Each wall is flat, endless, passes through zero and stands at right angles to its row. A trip goes straight from one point to another. Which walls does it cross, in order?

Walls:
(1): [0.42 0.24]
(2): [ 0.06 -0.34]
(3): [-0.31  0.07]
(4): [0.40 0.01]
Trips:
[-0.65  0.40] to [-0.13  0.12] -> none
[ 0.21 -0.13] to [0.09 0.76] -> 2, 3
[0.14 0.04] to [ 0.60 -0.37] -> 2
[ 0.26 -0.05] to [ 0.43 -0.48] -> none
[-0.54  0.30] to [-0.43  0.48] -> none
[-0.06 -0.37] to [-0.08 -0.11] -> 3
[ 0.42 -0.81] to [-0.50  0.31] -> 4, 3, 2
[-0.28 -0.11] to [-0.02 -0.24] -> 3
[0.14 0.04] to [-0.35 -0.60] -> 2, 1, 4, 3

Walls:
(1): [ 0.19 -0.20 -0.47  0.01 -0.59 -0.16  0.41  0.37 -0.18]
(2): [ 0.30 -0.24  0.04  0.34  0.17 -0.37  0.28  0.14 -0.63]
(3): [ 0.22  0.50 -0.52  0.17  0.01  0.18  0.55  0.70  0.02]
(4): [-0.37  0.12  0.05 -0.45 -0.30  0.00 -0.31  0.16 -0.22]
(5): [ 0.34 -0.29  0.15 -0.49  0.06 -0.21 -0.09  0.72 -0.19]
Trips:
[-0.02 -0.07 -0.16 -0.03  0.35 -0.38 -0.06  0.54 -0.08] to [ 0.67 -0.78  0.07 -0.50 -0.21 -0.16  0.18 -0.30  0.66] -> 4, 3, 2
[ 0.44  0.14 -0.08  0.34  0.00  0.21 -0.27  0.58 -0.24] to [ 0.29 -0.26  0.15 -0.32  0.06 -0.43  0.40  0.41 -0.35] -> 4
[ 0.43  0.31 -0.44 -0.05 -0.20  0.25 -0.37  0.22 -1.16] to [-0.20 -0.12  0.79 -0.42 -0.49 -0.47  0.03  0.71 -0.80] -> 3
[ 0.05 -0.63 -0.58  0.16 -0.23  0.13 -0.33  0.79  0.25] to [-0.24  0.33  0.02  0.58  0.18 -0.10 -0.19  0.22 -0.28] -> 2, 4, 5, 1

Walls:
(1): [ 0.21 -0.04  0.36 -0.36  0.09  0.18  0.02  0.49  0.08  0.67  0.46 -0.03
  0.64 -0.43 -0.29  0.62 -0.24 -0.08  0.16  0.55  1.01  0.12 -0.05  0.58]
(2): [-0.35  0.17  0.01  0.03  0.04 -0.10 -0.38 -0.39 -0.37  0.58 -0.37 -0.21
 -0.35 -0.44 -0.24 -0.09 -0.03  0.70 -0.08 -0.43  0.06 -0.31 -0.61 -0.42]
(3): [-0.16  0.06 -0.44 -0.52 -0.06 -0.14 -0.11  0.14 -0.15  0.16  0.17  0.19
 -0.15  0.62 -0.49  0.70  0.30 -0.21 -0.11  0.26  0.33 -0.21  0.25 -0.27]
(4): [-0.28 -0.15  0.15  0.72  0.30  0.13 -0.34 -0.41 -0.28  0.00 -0.12 -0.28
 -0.64 -0.07 -0.67  0.33  0.04  0.41  0.11 -0.43 -0.14  0.28  0.38  0.00]
(5): [ 0.22 -0.26  0.17  0.09 -0.29  0.10 -0.25 -0.36  0.35  0.79  0.94 -0.37
  0.00  0.18  0.06 -0.29  0.07  0.07  0.10  0.27  0.14 -0.12 -0.13 -0.22]
(6): [ 0.00 -0.06 -0.23 -0.56  0.24 -0.11 -0.01  0.20  0.30 -0.17 -0.43 -0.35
 -0.18  0.07 -0.30  0.53 -0.31  0.45 -0.13  0.02 -0.34 -0.26  0.27  0.08]
(7): [-0.55  1.14  0.16 -0.03  0.51 -0.55  0.08  0.65 -0.25  0.08  0.11  0.57
  0.07  0.15  0.04 -0.19  0.25  0.10  0.40  0.15 -0.23  0.13 -0.07 -0.17]
Trips:
[-0.43  0.04 -0.09 -0.38 -0.07  0.31 -0.10  0.34 -0.10  0.37 -0.31  0.55
  0.41  0.34 -0.01  0.30  0.01  0.30 -0.38 -0.05 -0.08  0.31 -0.01  0.12] to [-0.61 -0.31 -0.58  0.05  0.21 -0.12 -0.36  0.01 -0.76  0.11 -0.26 -0.23
 -0.07 -0.04  0.50  0.41 -0.71  0.44  0.03 -0.39 -0.27  0.82  0.08  0.49] -> 4, 1, 3, 7
[-0.08 -0.50 -0.09  0.03  0.45  0.27 -0.34  0.24 -0.12  0.90 -0.66 -0.32
 -0.21 -0.54 -0.07 -0.01 -0.52  0.55  0.07 -0.27 -0.23 -0.23  0.21  0.37] to [-0.31 -0.13  0.35  0.24  0.21  0.04  0.24  0.50  0.00 -0.26 -0.28 -0.39
  0.56 -0.10 -0.10 -0.34 -0.20 -0.03 -0.17  0.17  0.27  0.07  0.89  0.08] -> 2, 7
[ 0.48  0.19  0.27 -0.09  0.32 -0.30  0.17 -0.04  0.22 -0.44 -0.70  0.67
  0.24  0.19  0.45 -0.56  0.64  0.06  0.03  0.73  0.44  0.23  0.24 -0.22] to [ 1.00 -0.59 -0.04  0.21  0.20  0.20 -0.42 -0.26  0.15 -0.27  0.10  0.40
 -0.06  0.61  0.39 -0.60  0.00  0.41 -0.63  0.31  0.18  0.50  0.22  0.13] -> 7, 5
[ 0.10 -0.06 -0.54  0.25 -0.39  0.30  0.08  0.34 -0.09  0.43 -0.50 -0.04
 -0.61  0.24  0.06  0.52 -0.27 -0.18 -0.15 -0.12 -0.05 -0.20  0.15  0.23] to [-0.63 -0.01 -0.26 -0.08 -0.24 -0.43  1.06  0.49  0.02  0.60 -0.48 -0.19
  0.03 -0.08  0.32  0.29 -0.26 -0.03 -0.44 -0.16 -0.65 -0.29 -0.56  0.36] -> 4, 7, 3
[ 0.08  0.59 -0.15 -0.46  0.07  0.70 -0.20  0.91  0.23  0.21  0.51 -0.08
  0.73 -0.04  0.34 -0.20  0.10  0.10  0.28  0.20 -1.03  0.19  0.15 -0.10] to [ 0.12 -0.14 -0.27  0.27  0.01  0.34 -0.47 -0.16 -0.04 -0.16 -0.45  0.35
  0.23 -0.21 -0.43  0.26 -0.21  0.15  0.23  0.48 -0.08  0.97  0.01 -0.04] -> 5, 4, 7
[ 0.13 -0.51  0.24 -0.01  0.17 -0.44 -0.60  0.44  0.31  0.39 -0.08  0.14
  0.59 -0.69 -0.05  0.29 -0.60  0.19 -0.16 -0.28  0.12  0.55  0.10 -0.41] to [-0.14  0.95 -0.22  0.38 -0.35  0.35 -0.13  0.27 -0.21  0.72 -0.49 -0.44
  0.26  0.00  0.45  0.85 -0.11  0.16  0.59 -0.18 -0.85  0.66  0.11  0.34] -> 5, 7
[ 0.02 -0.07 -0.05 -0.03 -0.28  0.08 -0.18 -0.15  0.03  0.02 -0.53  0.22
  0.44 -0.50  0.01 -0.48  0.89 -0.69  0.49 -0.32 -0.25  0.45 -0.37  0.52] to [ 0.13  0.09  0.11  0.46 -0.12 -0.10  0.06  0.06 -0.15  0.00 -0.41  0.34
 -0.10 -0.11  0.16 -0.60  0.02 -0.31 -0.29 -0.39 -0.09  0.15 -0.58 -0.25] -> 2
[ 0.12  0.25  0.61 -0.49  0.18  0.36 -0.31  0.10  0.00  0.09  0.23 -0.13
  0.25  0.69 -0.29  0.13  0.38  0.25 -0.37  0.10  0.18 -0.37 -0.53  0.06] to [-0.02 -0.82 -0.22 -0.02  0.03 -0.72 -0.18 -0.22  0.09  0.59  0.49 -0.33
 -0.42  0.33  0.26  0.38  0.70  0.07 -0.35  0.32 -0.36  0.18  0.56 -0.53] -> 7, 4, 1, 2
